Each row is a point. Each copy is the shape, with its points in the same order, stretched, turned, moved and blurred by noise. Some copies are also mirrored. Which?
(in the rows, 128 means zero)

Shape (6 x 3):
[[117 113 123]
 [149 136  64]
 [ 71 136 138]
 [ 86 198 213]
 [156 136 155]
 [131 110 130]]
Copy 1:
[[128  98 140]
 [165 116  78]
 [138  60 167]
 [170  98 233]
 [139 142 142]
 [131 116 133]]
Copy 1 is: mirrored
Copy 2, 6 rows:
[[123 127 120]
 [165  92 155]
 [ 99 157 148]
 [128 249 135]
 [170 161 101]
 [128 135 102]]
Copy 2 is: mirrored
Copy 3 (6 x 3):
[[ 96 153 123]
 [110  88 111]
 [ 97 181  88]
 [178 231  77]
 [143 152 147]
 [110 149 133]]
Copy 3 is: only turned
Copy 4, 6 rows:
[[117 122 137]
 [178 143 143]
 [ 85 152 131]
 [ 57 156  51]
 [127 102  93]
 [123 111 128]]
Copy 4 is: mirrored

Shape (7 x 4):
[[120  89 148 103]
 [161 151 182  80]
 [143 144 115 147]
 [ 48  92  88 129]
 [112 182  75 144]
 [159  58 110  77]
 [158 149 111 134]]
Copy 1:
[[146 121 109 101]
 [127  64 181 100]
 [115 138 140 154]
 [ 82 186  34 118]
 [ 51 129 129 181]
 [189  90  66 139]
 [110 105 144 162]]
Copy 1 is: mirrored
Copy 2, 7 rows:
[[167  84 120 158]
 [176 110 178 100]
 [138 124 124 104]
 [190 109  44 171]
 [153 149  96  73]
 [146  40 103 163]
 [129 124 135  92]]
Copy 2 is: mirrored

Shape (12 x 6):
[[211  93 154 123  85 155]
 [144  63 151 143 141 104]
 [ 84 149 123 132  99 117]
 [ 46  41 109 149 141  47]
 [133 130 145 122  86 109]
 [130 125 112 114 129 127]
 [143 145 123 111 138 149]
 [141 133 163 128 116 151]
 [ 97 110 159 114  93 137]
 [138 138 111 173 156 113]
 [116 142 138 120 126 142]
 [154 180 130 123 173 104]]
Copy 1, 12 rows:
[[198 106  97 126  87 143]
 [193  75 118 110 181 130]
 [121 100 182 119 127 117]
 [157  10 155 120 249 112]
 [160  87 155 116 109 113]
 [141 121 145 137 133 121]
 [132 156 140 131 110 122]
 [153 131 139 100 106 132]
 [129  86 138  95 117 124]
 [175 137 174 133 159 138]
 [128 133 149 114 119 125]
 [157 176 171 128 138  90]]
Copy 1 is: only turned
Copy 2:
[[ 76 164 145 152 184 162]
 [157 130 169 141 175 128]
 [109  90 137 138 100 114]
 [194  59 214  92 145  80]
 [ 93 107 173 144 119 133]
 [127 139 123 136 130  98]
 [114 159 101 148 119 118]
 [111 140 119 159 120 155]
 [120 124 159 113 108 157]
 [146 114 124 184 147  85]
 [118 132 119 146 108 130]
 [125 164 121 189 112  88]]
Copy 2 is: mirrored

Shape (14 x 8):
[[157 175 124 237  70 167 124 134]
 [156 100 112 107 164 118 107 112]
 [134 115 132 148 168 137  99 134]
 [163 140 109 112 142 114 131 201]
 [167 107 146 111 116 133 177 172]
 [138 106 108 112 122 134 150 126]
 [162  99 140 128 169 109 113 111]
 [152 131 150 119 130 136 162 114]
 [143 164 168 162 132 118  99 112]
 [156 121 117 103 141 160 115 121]
 [159 136 109 128 155 117 132 109]
 [ 97 131 110 191  86 115  97 112]
 [170 129 161 113 126 122 117 127]
 [ 96 109 123 112 170 108 120 125]]
Copy 1:
[[125 160  83 185   7 171 181 169]
 [141  84  94  94 128 132 133  90]
 [136 125 110  84  96 156 133 112]
 [120 163  56  72 127  85 122 149]
 [154 146 126 103 138  74 159 171]
 [135 105 113 137 139 108 138 136]
 [150 102 122  86 114 136 154  78]
 [131 119 140 123 103  97 162 126]
 [135 147 116 108  36 140 143  85]
 [140  81  89 106 108 122 130 144]
 [110 108  94 118 105 123 150  90]
 [138 145 100 181  70 178 122  91]
 [163 116 110  95  85 103 144 113]
 [117 129 131  94 139 129 106  81]]
Copy 1 is: only turned
Copy 2:
[[112 210 155 118 107 107 235 164]
 [149  98 105 152 116 161  89  74]
 [140  99 149 157 116 145 124  92]
 [185 127 159 104 157  95 107  92]
 [174 106 134  69 178 139 140 138]
 [154 126 112 116 128 160 111 128]
 [147  85 112 164 136 165 122  72]
 [117 130 102 101 171 156 129 131]
 [ 91 121 109 165 147 106 166 112]
 [126 119 106 108  99 147 101  89]
 [133 149 113 148 142 148 112  87]
 [140 148 144 188  93 111 167 171]
 [120  96  90 127 141 133 137  96]
 [142  93 143 162 144 146  84 121]]
Copy 2 is: only turned
Copy 3:
[[206 181  99  74 163 221 115 213]
 [148 132 134 156 140  80 131 108]
 [132 174 129 125 174  84 110 121]
 [106  83 133 113 126  93  80 167]
 [149  75 160  90  93 112  92 132]
 [138 115 122 112 108 107 135 122]
 [164 151 154 158 142  81 116 108]
 [153 130 175 125 107 117 146 121]
 [150 181 163 153 146 147 118 140]
 [138 116 135 131 155 107 138 110]
 [158 145 145 150 127  97 150 144]
 [146 201  69 108 136 169 112 153]
 [153 109 165 151 133 132 107 115]
 [ 85 172 130 139 125  60 130  98]]
Copy 3 is: mirrored

Shape:
[[108 184  79  68 128 149 157 140 140]
 [138 210 120 124  82 138  63 106  59]
 [140 110 130 118  96  80  79 138 125]
 [152  80  92 157 142 117 163 120 176]
 [ 94 163 128 114  93 134 101  54 149]
 [ 39 155 119 140 137 119  59  80 113]
 [ 51 192 173 161 137 122  67 174 174]
 [ 99 107  67 140  81 144  79 153 154]
 [ 99  87  91 107 158 172 176  71 198]
 [151  98 194 150  82 120 170 129 100]
 [107 120 174  79 155 143 153 129 146]
 [131  98 136 123 142 146  93 128 156]]
Copy 1 (12 x 9):
[[113  98 126  90 199 121 158  68 140]
 [128 110 165 117 117 176 140  53 209]
 [180  75 161 137 122 111 128 131 144]
 [161 135 133 174 142 100 141 118  67]
 [106 124 144 145 122 104  92  59 146]
 [110  87 109 162 137 134  81  98 173]
 [ 84  45 192 169 184 153 105 127 149]
 [142 104 150 178 177  94 167 124 178]
 [105 164  87 146 159  74 105 101  64]
 [122 100 165 128  60 119 138 130  76]
 [102  95 129  89 132 114  99 138  86]
 [136 129 141 144 136 120 109 144 118]]
Copy 1 is: mirrored
Copy 2:
[[117 179 153  94 107 166 113  67 138]
 [122 121  62 179  70 176 140 104 132]
 [ 88 135  96 101 100 108 125 162 106]
 [ 95  77 170  67 158 105 115 113 144]
 [ 91 113 154 127  40 166 118 157 160]
 [ 58 121 161 133  52 192 171 169 107]
 [ 55 170 141 155  61  98 214 139 150]
 [ 28 128 138 120 126 155  88 159 131]
 [ 92  99 235  51 128 167 107 144 174]
 [171 118 141 150 126  80 129 152 116]
 [136 171 179  81 114 138 166 159 135]
 [ 87 122 143  94 129 138 141 163 153]]
Copy 2 is: mirrored
Copy 3 (12 x 9):
[[ 81 162 154 129  71 181 118 144 186]
 [109 144 129  47  30 104 160  77  75]
 [122 119 128 153 123  92  90 150 115]
 [143 115 114 206 183 130 122 129 190]
 [192 110 145  86  48 133 104  92 153]
 [131 144 132  67  62 131  32  58  99]
 [ 36 146 217  64  99  96  43  47 169]
 [122 120 130 204  86  95  62  84 134]
 [185  95 131 187 136 203 100 125 217]
 [ 85  75  63 128 169  74 172 156 183]
 [ 83  96 144 122 151 176 110 173 190]
 [126  90 152 162 148 147  97 115 137]]
Copy 3 is: only turned
Copy 4:
[[182 122 136 153 171 140 181 205 138]
 [103 155 123 132 238 151 119 109 140]
 [107 105 132 106 175 124 154  59 152]
 [176 120 154 135 103 108 151 107 105]
 [147 124  62 121 192 115 114 114 141]
 [142  48  61  96 199 153  86  88 127]
 [197  50 124 155 173 172  73  71 198]
 [178  79 103 178 184 157 174  67 115]
 [210 136  65 129 100 120 157 172 111]
 [ 65 151 139 128  74 116  89 131 154]
 [122 141 100  96  97 152 123 182 177]
 [155 135 102 111 130 163 143  94 141]]
Copy 4 is: mirrored

Shape (17 x 11):
[[106 188 125 144  98 120 145 121 143 157 154]
 [131 164 158 129 115 112 119 163 137 133 155]
 [144 162 182  77 122 124 165 167 107 136 129]
 [ 94 131 139 135 120  74 136 103  93 124  70]
 [101 142 143 105 101  63 161 121 167 140  95]
 [156 183 132  97  91 140 168 178 110  51 115]
 [121 131 137 144 157 165 115 163 116 120 127]
 [143 121 134 147 101 112 109 105 149 142  83]
 [ 91 132 151 171 164  99 153 118  83  91 182]
 [ 75 143 145 131 136 128 111 183 170 104 131]
 [178 179 162 100 114  87  90 154  73 129  89]
 [144 161 110 152 183  96 114 156 152 118 124]
 [147 147 142 119 179  99 141  99 112 125 114]
 [114 213 180 114 136  93  98 141 141 119 156]
 [102 161  99 153 114 160 138 108 143 176  86]
 [134 123 146 121 151 162 100 135 124 147 114]
 [138 101 164 179 157  93 152 108 127 125  57]]
Copy 1:
[[ 96  92 146 136 132 158 153  47 165  98 149]
 [103  96 132 148 160 170 135  76 128  79 125]
 [124  81 123 136 173 207 108 140  64 142 164]
 [127 128  55 145  62 112 127  96 111 119 174]
 [135  74  80 168  79 146 131  96 148 116 161]
 [138  90 116 114 124 221 124  74   7 157 146]
 [113 137 154 118 156 125 103  94  93 121  92]
 [100  91 111 137  98 106 174 112 152 129 116]
 [159 160  95  89 142 145  82  92 143  62 124]
 [146 111 118 164 145 119 103  35 120  85  92]
 [ 74 108 113 157  91 171 166 132  48 101 178]
 [ 98 111 174 124  74 129 117  99 122  59 104]
 [136 117 148  94  84 130 117 166 114 115 155]
 [122  92 149 146 131 137 150  74 116  57 166]
 [ 72  98 164 131 102 104 153  63 154 158 133]
 [114 128 160 126 152 110 128 136 111 138 104]
 [105  83  81 104  82  97 118 163 132 121 117]]
Copy 1 is: only turned
Copy 2:
[[123 171 105 140  77 123 112 146  65 137 132]
 [101 181 112 111  90 125 125 132 106 145 161]
 [ 56 193 114 127 124 128 185 186 135 138 153]
 [ 65 155 121 123 154 131 140 120  58 104 140]
 [ 62 163 149 146 108 166 172 148  31 141 175]
 [114 142 150  61 138 127 171 224 104 156 117]
 [137 125 105 105 147 105 116 125 155 129 161]
 [101 155 181 141 143 147 113 104  91 118 159]
 [157 174  64  79 100  72 157  99 112  87 117]
 [110 114  90  97 107 152 124 118  85 152 202]
 [ 28 190 146 115 134  98 118 153 108 124 143]
 [120 137 131 107 111  81 138 129  65 135 193]
 [108 156 140 135 129  84 168 135 102  89 157]
 [ 80 198  88 113  60 117 118 148  72 105 183]
 [129 122 135 173 147 135  96 149  85 139 148]
 [117 135 131 149 141 118 112 114 168 116 168]
 [109 173 154 121 190 129 169  99  74  95 207]]
Copy 2 is: only turned
